Each point is reached from the start by the listed moves, each made once or not at all, plus a little noise. Say if it took an odd or an even number of moves. Then give how often each move was made.

Moves:
(1): [ 3.57  2.32 -0.26 -0.20  0.68  0.78]
(2): [-0.44  1.33 -2.49  2.36 -0.18 -2.63]
(3): [-1.77  1.52  0.42  0.10  3.61  1.45]
Start: [-0.12 -1.37 -0.77 -1.49  0.63  0.19]
Points:
[ 3.05  2.34 -3.23  0.93  1.22 -1.41] => even (1, 1, 0)
[ 1.38  3.76 -2.87  1.04  4.47 -0.45] => odd (1, 1, 1)

Moves:
(1): [ 1.03  0.50 -2.06  1.09 -2.60 -0.58 -0.25  1.27 -1.13  1.78 -2.17 -1.37]
(2): [ 2.03  0.24  0.67  0.37 -0.95 -1.91  0.37 -1.34 -0.77 -0.18  2.31 -0.82]
(3): [-1.12  0.69  2.90 -1.82 -0.65 -0.01  0.05  0.97  0.66  0.78 -0.67 -1.16]
(4): [-0.64  0.64  0.46  0.04 -1.90  2.48  1.45  0.65 -1.28 -1.12 -0.41 -1.50]
(5): [-0.67  0.98 -0.16  0.31  0.71  0.70 -0.19 -1.24  1.93  1.25  1.00  0.43]
(6): [ 1.23 -2.21 -1.79 -0.81 -0.34  1.11  0.23  0.63  1.30  0.63  0.67 -0.78]
(7): [-0.39 -1.40  1.34  0.24  0.96 -0.76  1.74 -0.64  0.23  0.58  0.07  1.48]
(8): [-1.05 -0.12  0.92  1.29 -0.24 -1.37  1.31  1.37  0.00 -0.50  1.49 -0.68]
(9): [-1.32 -2.29  0.09 -0.82 -1.97  0.81 -1.26  0.56 -0.22  1.13  1.10  2.39]
(10): [-2.10  0.77 -0.35 -2.48 -0.39 -0.30  1.51  0.17  0.20 -0.95  0.44  1.38]
(11): [-0.97 -1.28 -0.46 -0.08  0.01 -0.43  0.13 -0.29 -1.50  0.96  0.89 -0.64]
Start: [ 0.03  0.93  1.01 -0.71  0.79 -0.57 -0.18  0.07  1.89 -2.98  2.41 -2.26]
Points:
[-1.80 -1.68 -0.26 -4.91 -5.43 -1.12  0.36  0.83  2.32  2.48  5.94 -2.83] => even (1, 1, 1, 0, 1, 1, 0, 0, 1, 1, 1)
[ 0.92 -3.44 -2.05 -0.35 -1.19 -1.23  1.72  1.08  0.81  0.99  1.84 -3.65] => even (1, 0, 0, 0, 0, 1, 1, 0, 0, 0, 1)
[-6.06 -1.83  6.09 -1.52 -2.24  0.85  3.05  1.43  1.69  0.10  5.85 -1.95] => odd (0, 0, 1, 1, 1, 0, 1, 1, 1, 0, 1)
[-0.69  1.61  3.41  0.17 -5.58 -2.42  2.92  2.66 -2.06 -1.29  3.92 -8.44] => even (1, 1, 1, 1, 0, 0, 0, 1, 0, 0, 1)
[-0.07  3.12  2.15 -3.52 -3.82 -3.39  1.52  1.08  0.80 -1.53  2.26 -4.27] => even (1, 1, 1, 0, 0, 0, 0, 0, 0, 1, 0)
[-4.07  0.38  0.58 -3.68 -0.84  0.67 -0.18 -0.47  3.77 -1.46  4.92  1.99] => odd (0, 0, 0, 0, 1, 0, 0, 0, 1, 1, 0)
[-2.45 -0.31  2.86 -0.99 -4.72 -1.75 -0.41  4.24  1.22  0.25  2.14 -3.05] => even (1, 0, 1, 0, 0, 0, 0, 1, 1, 0, 0)
